Each point is reached from the start by the listed moves, each made once or not at all, plus a little noise. Say if it took an odd or an even number of moves. Then give how often each move was made.

Moves:
(1): [ 51 -13   1   2]
(2): [17 54 -8 -9]
Start: [  9 -15  28 -21]
Points:
[  8 -17  28 -17] -> even (0, 0)
[ 60 -33  24 -19] -> odd (1, 0)

Moves:
(1): [ 27   3  -4  -1  -3 -11]
(2): [-3 33 -7  2  4 -4]
(3): [ 4 10 41 -5 12  7]
(4): [ 8 -3 -2 34  0  4]
(5): [  3  -1 -13  -2  34   7]
(6): [ 18  12   2  -7 -13  41]
Start: [  7   3 -14  13 -16 -34]
Points:
[ 25  14 -13   6 -30   6] -> odd (0, 0, 0, 0, 0, 1)
[ 33  13 -13  38 -28  11] -> even (0, 0, 0, 1, 0, 1)
[60 28 11 -3 15 11] -> even (1, 0, 1, 0, 1, 1)
[ 31  39 -27  14 -15 -48] -> even (1, 1, 0, 0, 0, 0)
[  4  35 -22  14 -12 -39] -> odd (0, 1, 0, 0, 0, 0)
[ 34  44 -36  41   9  14] -> even (0, 1, 0, 1, 1, 1)

Moves:
(1): [ 37   7  -2   1  -2   5  -2  -7 -10   8   1   3]
(2): [-2 24 -9 -8 -4 -1 -5  6  4 -1  0 -1]
(3): [-1  4 22 -1 -5  4 -6  1  5  1 -7 -2]
(4): [ 0  7  2 28 -5  0  1  7 -2 -2 -1  7]
(5): [ 2  2  4  0 30 -1 -3 -5 -4 -7 -2 -2]
(6): [ -5  -4  -8   2   1  37   4   3 -12   2   1  -6]
(7): [ 0  9  8 -1  2 -1 34  4  6  7  2 -7]
(8): [ 7 -3  2 -2  3  1 -3 28  1  5  7 -2]
(9): [ 4 -1 -5  3  2  9 -4 -2 33 -1 -1  3]
Start: [  3 -10  -4 -16   9  16  -8  -4 -10   1   7  -3]
Points:
[ 37   9  21 -12  37  60  18  -9 -26  12   0 -18] -> odd (1, 0, 1, 0, 1, 1, 1, 0, 0)
[ 43  11  18 -14   7  34  15  -8  24  16   0  -7] -> even (1, 0, 1, 0, 0, 0, 1, 0, 1)
[  1  18  10 -22   1  19 -20   1  -2   1   0  -5] -> even (0, 1, 1, 0, 0, 0, 0, 0, 0)
[  1  -5  -5  14  34  52  -6  -2 -29  -5   7  -4] -> odd (0, 0, 0, 1, 1, 1, 0, 0, 0)

Moves:
(1): [ 35   3   3 -13  -3  -8  -5   1  -4   2   5  -3  -3]
(2): [ -2  45 -12   3  -3  -7  -8   3  14  -7   0  -3   1]
(3): [ -2   7  47  25  12  -5 -12   4 -10  -9  -5   0   1]
(4): [ 9 -4 -9 26 -1  1  8  2 -4  1  0 -1  8]
(5): [ 6  3 -6  2 33 -1  5  6  4 -5 -7 14 -1]
(6): [-4  8  8 -2  2 35 -2 -2  4 14 12 21 16]
(7): [  4   9   7 -12  -8   1  26  -1  -7 -10  -6   4   3]
(8): [ 3 -5  1  1 -7 -2  2 32 15 -7  2  1 -5]
(9): [  0  -6   4   6   1   4   5 -12  27  -3   2  -8   9]
(10): [  2   4   5   1  -3 -13  10   1  10  34 -10  -6  -5]
(11): [ -6  -7   9   2  10 -17   6   5   2   2  45   3   8]
(12): [  6  -3  -1  -1  -8 -15  -5  -4   6  -5  -4  28  -3]
Start: [ 10  -8 -15   6 -18  -1  12 -17 -13 -22 -15 -13   1]
Points:
[ 60  -9  43  52  20 -23  24  16  38   2  24  36  27] -> even (1, 0, 1, 1, 1, 1, 0, 1, 1, 1, 1, 1)
[ 29 -16 -18  38   4  22  24   4  40 -27 -12  43  26] -> even (0, 0, 0, 1, 1, 1, 0, 1, 1, 0, 0, 1)
[ 19   3 -15  -3   7  -1  43 -12 -17 -35 -28   6   4] -> even (0, 0, 0, 0, 1, 0, 1, 0, 0, 0, 0, 0)
[ 52  13  58  10 -26  -4  31 -29  14   2 -22  25  20] -> odd (1, 0, 1, 0, 0, 1, 1, 0, 1, 1, 0, 1)
[ 55   8  41  32 -23  18  28  19 -17 -30 -10   9  22] -> even (1, 0, 1, 1, 0, 1, 1, 1, 0, 0, 0, 0)
